Each row is a point. Two turns around zero, p and q, are shown by what they do to some points. Write where each new point lands after one turn and then the other. Backwards means that the second turn is done in reverse. Each puzzle has new turns, and all numbers are rounded.

Turn p:
[-0.25  0.16  0.04] -> [ 0.01 -0.17 -0.25]
[-0.21 -0.14  0.15] -> [-0.16 -0.24  0.01]
[-0.17  0.03 -0.42] -> [ 0.43 -0.16  0.00]
[ 0.72  0.06 -0.12] -> [0.08 0.68 0.25]
[-0.09 -0.10  0.36] -> [-0.37 -0.11 -0.03]
Turn q:
[ 0.09  0.44 -0.17] -> [-0.35  0.32  0.09]
[-0.10 -0.40 -0.02] -> [ 0.30 -0.18 -0.21]
[ 0.46 -0.06  0.18] -> [0.28 0.15 0.39]
[-0.45  0.02  0.00] -> [-0.23 -0.28 -0.27]
Where do these land?
q, then p: [-0.02 -0.52 -0.17] -> [0.26 0.37 0.30]
p, then q: [-0.09 -0.04 -0.29] -> [0.23 0.10 0.18]
p, then q backwards: [ 0.07  0.02 -0.06] -> [ 0.09 -0.02 -0.03]
q, then p: [0.01 0.38 0.10] -> [-0.17 -0.27 -0.23]
p, then q backwards: [-0.24  0.54  0.38] -> [-0.51 -0.02 -0.48]
q, then p: [ 0.27 -0.38  0.03] -> [-0.07  0.44  0.14]

Turn p:
[ 0.23  0.37  0.19 -0.15 -0.48  0.08] -> [ 0.06 -0.13 -0.59  0.27 -0.21  0.02]
[-0.15 -0.19 -0.08  0.00  0.18 -0.27] -> [-0.11  0.02  0.23 -0.23  0.06 -0.21]
[0.17 0.25 0.10 0.17 0.21 0.54] -> [ 0.36 -0.04 -0.03  0.24  0.24  0.47]
[-0.62 -0.50 -0.33  0.04  0.04 -0.25] -> [-0.47  0.44  0.50 -0.15  0.04 -0.34]
[ 0.33  0.15 -0.19 -0.04  0.06  0.37] -> [ 0.02 -0.14 -0.11  0.06  0.04  0.52]
[-0.49 -0.10  0.10  0.00  0.00 -0.45] -> [-0.13  0.20  0.12 -0.11  0.11 -0.61]
[ 0.34 -0.08  0.36 -0.01 -0.27  0.09] -> [ 0.30 -0.11 -0.16  0.12 -0.43  0.04]
[ 0.47  0.30 -0.08  0.28  0.01  0.17] -> [ 0.11 -0.48 -0.07  0.25  0.05  0.34]
[-0.27 -0.20 -0.08 -0.28  0.25 -0.28] -> [-0.14  0.21  0.11 -0.45  0.11 -0.22]
Turn q:
[-0.05 -0.11  0.01 -0.28 -0.12  0.33] -> [-0.09 -0.07 -0.17 -0.34 -0.18  0.16]
[-0.17 -0.35  0.05  0.22  0.26 -0.03] -> [-0.05  0.21  0.31 -0.02  0.24  0.26]
[ 0.08 -0.52  0.43  0.60 -0.09 -0.14] -> [ 0.25 -0.24  0.52 -0.11  0.65  0.17]
[ 0.20  0.10  0.02 -0.03  0.30  0.11] -> [-0.20  0.19 -0.13 -0.06  0.16 -0.18]
[-0.24  0.46  0.00 -0.43 -0.47 -0.24] -> [ 0.46 -0.16 -0.38  0.19 -0.56 -0.06]
[ 0.04  0.02 -0.16  0.13 -0.23  0.07] -> [-0.10 -0.28  0.05  0.08 -0.08  0.01]
[-0.41  0.31  0.12  0.02 -0.08  0.02] -> [ 0.19  0.00 -0.31  0.27 -0.05  0.28]
[ 0.54  0.10 -0.47 -0.23  0.43 -0.12] -> [-0.45  0.35  0.10  0.00 -0.18 -0.64]
Where do these land?
p, then q: [-0.14 -0.16  0.15 -0.05 -0.42 -0.08] -> [ 0.20 -0.28  0.05  0.34 -0.14 -0.05]
p, then q: [ 0.16 -0.03 -0.18  0.13 -0.28  0.06] -> [-0.01 -0.23  0.09  0.05  0.05  0.30]
p, then q: [-0.20 -0.11 -0.83  0.17  0.29 -0.18] -> [ 0.27  0.53 -0.26 -0.10  0.17  0.66]
q, then p: [-0.27  0.43  0.11 -0.17  0.31 -0.11] -> [-0.28 -0.36 -0.06  0.28  0.29  0.18]
q, then p: [ 0.35 -0.10  0.35 -0.08  0.18 -0.03] -> [ 0.02 -0.17 -0.15 -0.46  0.16 -0.06]
p, then q backwards: [-0.21  0.38  0.38  0.24  0.30 -0.19] -> [ 0.34  0.17  0.47  0.25 -0.05 -0.30]
q, then p: [ 0.06 -0.22 -0.25  0.21  0.33  0.33] -> [ 0.12  0.44 -0.01  0.03  0.37 -0.17]
p, then q: [ 0.33 -0.13  0.14 -0.07 -0.75  0.19] -> [-0.10 -0.77  0.17  0.22 -0.20  0.15]
p, then q: [-0.08 -0.04  0.12 -0.38  0.04  0.01] -> [-0.06  0.03 -0.18  0.05 -0.31 -0.19]
